Rows are points. Each copy is the shape, with its points in the same order, turned, moved and blurred by noise. Some copies are also mirrored. Which?

Shape:
[[ -2.6 -10.4 -12.0]
 [  0.9   0.5   0.6]
 [ -4.5  -5.4   1.9]
 [ -2.5   3.4   4.1]
 [  0.6   3.2  -1.0]
 [ -2.1   4.0   2.4]
 [  0.8   1.1   0.2]
 [  0.2  -6.6  -1.3]]
Copy 1 (8 x 3):
[[-10.4  11.5  -0.5]
 [  0.8  -1.4   0.4]
 [ -7.0  -3.0   1.0]
 [  0.8  -6.3  -2.3]
 [  2.4  -0.6  -2.0]
 [  1.2  -4.3  -3.1]
 [  1.2  -0.8  -0.5]
 [ -4.9   2.2   3.3]]
Copy 1 is: mirrored
Copy 2 (8 x 3):
[[-11.5  10.8  -1.7]
 [ -0.8  -0.9   0.2]
 [ -5.4  -3.3  -6.5]
 [  3.2  -4.1  -3.9]
 [  2.1  -0.1  -1.1]
 [  4.0  -2.2  -3.0]
 [  0.5  -1.6  -0.9]
 [ -8.0  -0.2  -1.0]]
Copy 2 is: mirrored
Copy 3, 8 rows:
[[ -3.3   5.0 -16.5]
 [ -0.9  -0.1  -0.9]
 [  6.6   0.2  -6.1]
 [  3.4   1.5   2.7]
 [ -1.4   2.5   0.8]
 [  1.9   2.4   3.1]
 [ -0.4   0.8  -0.5]
 [  0.5  -2.2  -8.6]]
Copy 3 is: mirrored

Shape:
[[-1.9  4.0 -3.5 -7.0]
 [-2.0  3.1  1.3 -0.6]
 [ 3.2 -5.6  3.8 -2.6]
 [ 2.4  5.9  2.4  6.3]
 [-1.6 -2.2  1.5  4.1]
 [ 9.3 -9.4  1.8 -4.1]
 [ 0.9 -0.2  5.1  0.3]
 [-2.6 -1.3  3.2  1.6]]
Copy 1, 8 rows:
[[ -4.0  -6.2   0.5   6.8]
 [  1.6  -4.5   2.6   2.0]
 [ -2.6  -6.1   0.4  -7.4]
 [  9.2  -0.4  -1.5   0.7]
 [  2.5   0.8   3.6  -3.2]
 [ -5.1  -6.0  -5.3 -11.5]
 [  2.7  -5.0   1.5  -3.2]
 [  2.1  -2.4   4.5  -2.2]]
Copy 1 is: mirrored
Copy 2, 8 rows:
[[  8.1  -1.9   6.4  -0.8]
 [ -0.5  -1.6   4.6   1.3]
 [ -2.0   5.7   3.6  -7.2]
 [ -4.3   2.3   4.9   7.0]
 [ -3.8   1.5   0.1   0.8]
 [  0.5  11.9   4.5 -10.2]
 [ -3.6   1.4   5.1  -3.0]
 [ -3.5  -0.2   2.2  -1.9]]
Copy 2 is: mirrored

Shape:
[[-4.8  3.7 -0.5 -0.7  4.0 -2.8]
 [-4.0 -0.8  0.6 -5.6  2.1  0.1]
 [-3.5  6.2  2.6  4.5  0.8  1.1]
 [ 4.0 -0.9  1.1  3.4  4.7 -6.4]
 [-3.3  6.4  2.0 -3.1  5.3 -9.7]
 [-4.8 -0.4  1.4 -5.1 -4.2 -1.2]
 [17.1 -0.6  2.4 -1.6  4.2 -3.9]
 [-0.1 -0.7  0.6 -3.4  5.7  0.0]
 [-0.4  2.7  7.7  3.4  3.8 -3.3]]
Copy 1 (9 x 6):
[[ -1.5   6.2  -1.8  -5.4   4.1   0.3]
 [ -0.6   3.6   0.9  -7.6  -1.6  -3.7]
 [  2.3   7.2   1.3  -1.4   2.3   5.2]
 [ -1.9  -1.9  -0.1   2.0   6.4  -1.6]
 [  1.1   2.6  -4.8  -7.6   9.8  -1.0]
 [  3.8   4.5  -2.1  -6.2  -3.5  -4.6]
 [ -3.3 -15.6   0.6   0.6   2.1   2.5]
 [ -3.7   0.9   2.6  -5.7   1.1  -1.7]
 [  4.1   1.8   3.8  -1.3   6.7   1.5]]
Copy 1 is: only turned
Copy 2 (9 x 6):
[[  1.1  -1.5   0.8  -2.8   1.9   6.1]
 [  5.0   3.1   2.0  -1.9  -1.5   1.2]
 [  0.1  -4.9  -0.1   5.0   2.7   5.6]
 [ -4.2  -3.5   5.3  -3.9   1.7  -3.6]
 [ -0.6  -1.6   9.0  -5.6   1.9   8.1]
 [  2.2   1.3   2.3   0.8  -7.2   3.2]
 [ -4.3   2.6  13.2  -0.5   6.1 -12.5]
 [  3.9   1.0   1.9  -3.5   2.4  -1.7]
 [  1.1  -7.7   6.4   0.2   2.9   1.7]]
Copy 2 is: only turned

Shape:
[[  1.1   4.2   1.4   2.5   2.5   0.5  -3.6  -4.7]
 [-10.8   1.9   2.2   3.3   0.4   1.7   5.5   5.5]
 [  3.1   6.5   0.2   2.0   3.8  -3.2   1.6  -1.2]
 [  1.5  -8.9   1.2   3.8   2.2   0.2   2.5   1.8]
 [ -3.9  -1.1   2.2   3.4   1.3  -3.5   3.1  -3.2]
 [ -2.7   1.7  -5.5  -3.5   3.7  -2.8  -4.0  -4.2]
 [  5.0   0.5  -1.2   0.9  -0.4 -10.3   6.9  -2.8]
 [ -6.2   3.0   1.8   1.0  -2.9  -4.9   0.3  -5.0]
 [ -0.6  -6.7  -1.1  -7.1  -1.7  -0.4  -3.1  -0.5]
 [  5.0  -6.5   0.3   9.2   2.4  -1.9  -4.1   7.4]
 [  0.9  -3.8  -4.4  -2.3  -0.1   2.0  -1.1  -7.4]
 [  1.7  -1.3   0.4   1.5  -1.2   6.5   2.4   2.5]
 [  8.4  -9.5   1.6  -2.7   8.6   5.0  -1.2  -2.7]
 [  0.1   0.9   3.0   7.8   2.0  -0.1  -7.3  -9.8]]
Copy 1, 14 rows:
[[ -0.5   2.5   0.6  -5.2  -2.5   1.6   3.5  -4.2]
 [ -0.9  -7.6  -0.2   4.8  -3.5  -0.5   7.2   6.8]
 [  0.7   1.2  -3.6  -7.7  -0.3   3.5   5.8   0.5]
 [  6.2  -7.9   3.5  -3.3  -1.7   3.6  -3.7   1.8]
 [ -0.6  -3.2   3.4  -3.9  -5.2   4.5   3.1   3.8]
 [  1.6   7.6   0.8   0.5  -1.4   6.1   1.1   0.2]
 [ -0.4  -0.6  -0.5 -11.8   1.1   8.9   0.6   7.8]
 [ -6.6   1.3   2.9  -2.4  -4.8   3.8   3.3   4.1]
 [  2.4   3.3   3.2   0.6  -0.3   0.9  -8.2   3.7]
 [  4.5 -10.7  -4.7  -3.4  -1.5   5.9  -5.4  -4.9]
 [  2.3   4.0   8.1  -2.2   1.8   4.1  -2.1  -0.7]
 [  2.7  -5.1   2.2  -1.3   4.3  -2.6   0.6  -0.1]
 [ 13.8   0.1   5.1  -7.0  -0.3  -0.6  -5.9  -3.3]
 [ -2.8   0.8   4.9  -6.5  -6.8   3.9   2.2  -9.3]]
Copy 1 is: mirrored
Copy 2:
[[-2.5  5.3 -4.0  5.9 -4.6  0.1  1.5 -0.7]
 [ 1.3  4.9 -0.3 -6.1  8.6 -2.8 -1.3 -1.3]
 [-2.8  6.7 -1.4  6.7 -0.4  5.7 -0.5 -2.3]
 [-3.8 -5.9  5.5  3.9  3.5 -2.1  0.7 -2.5]
 [-5.0  0.9 -0.8 -1.7  0.0  1.3 -0.4 -4.9]
 [-6.1  4.6 -0.6  1.0 -3.1  4.8  6.6  5.8]
 [-6.9 -0.5  3.1  3.1  0.1 11.8 -4.2 -3.9]
 [-4.2  2.5 -4.8 -4.3 -2.7  3.3 -1.9 -1.0]
 [-0.7 -6.5 -0.1  0.6 -1.3  2.9  4.1  7.1]
 [-7.6 -3.8  1.6 11.4  6.6 -4.9 -1.4  0.1]
 [-2.5 -1.5  3.4  1.6 -8.0  1.3  3.0  3.5]
 [ 3.6  0.5  4.2  4.4  0.8 -2.8 -1.7  1.3]
 [ 1.3 -7.5  6.2 10.4 -4.4 -0.2 10.4 -2.1]
 [-7.1  2.0 -5.5  5.1 -8.8 -5.0  0.9 -4.0]]
Copy 2 is: mirrored
Copy 3:
[[ -0.4  -3.1  -0.2  -5.8  -0.9   4.3  -0.6  -2.5]
 [  0.8   7.0  -7.1   2.9   2.5  -5.8   1.7   0.5]
 [ -5.2   1.0  -0.6  -3.9  -3.0   4.2  -1.6  -1.2]
 [  4.0  -0.3  -1.1  -4.3  -7.8  -5.6   6.2   3.7]
 [ -2.7  -2.7  -4.3  -5.1   0.4  -3.4   4.6   0.6]
 [ -4.0   0.2  -3.0  -3.3  -0.4   8.6   5.0   6.4]
 [-12.2  -1.0   3.8  -5.4  -5.7  -3.4   3.6   3.3]
 [ -4.8  -2.4  -3.2  -3.3   5.9  -0.4   5.4   1.1]
 [  3.0   0.1   2.5  -5.0  -1.8   2.1   6.3  12.4]
 [  4.8   3.0   2.2  -4.2 -11.2  -2.0   9.9  -4.7]
 [  0.7  -7.1  -1.7  -3.5  -2.1   2.5   1.1   9.0]
 [  5.3   0.2   1.2   0.2  -4.1  -2.4  -0.8   2.5]
 [  6.0  -2.6   0.9 -10.7 -11.6   1.9  -1.9   8.2]
 [  2.2  -7.9  -1.9 -10.9   0.7   4.3   3.6  -4.4]]
Copy 3 is: mirrored
Copy 4, 14 rows:
[[  1.1  -1.7   2.9   1.0  -5.6  -0.2  -4.8   1.9]
 [  2.7   7.4  -2.3   5.0   6.1  -8.1  -1.8   4.4]
 [ -2.7  -4.1  -0.9   1.4  -4.8  -5.7  -4.7   1.5]
 [  3.3  -5.1   2.7   1.9   7.0  -2.5   1.5  -4.0]
 [  2.4  -0.4  -2.4   5.9  -0.5  -2.5   0.3  -0.9]
 [ -3.1  -2.4  -2.9  -0.2  -1.7   5.0  -1.8   5.8]
 [ -5.2  -6.5  -5.8   2.3  -3.6  -5.5   2.8  -5.6]
 [  1.7   3.9  -4.1   3.6  -5.2  -0.8   1.8   1.4]
 [  2.7  -1.9  -2.2  -6.6   3.9   4.2   2.2  -0.6]
 [  2.3  -8.1   9.8   0.1   4.3  -7.1   4.6   1.3]
 [ -1.8  -1.2   0.8  -0.8   0.5   7.2  -1.7  -2.9]
 [  0.3   1.8   4.2  -2.5   4.7  -4.1  -4.3  -3.0]
 [  4.3 -11.5   3.9  -3.0   6.1   4.1  -7.1  -5.3]
 [  4.6  -2.2   7.0   6.1  -8.3   3.5  -1.8   1.0]]
Copy 4 is: mirrored
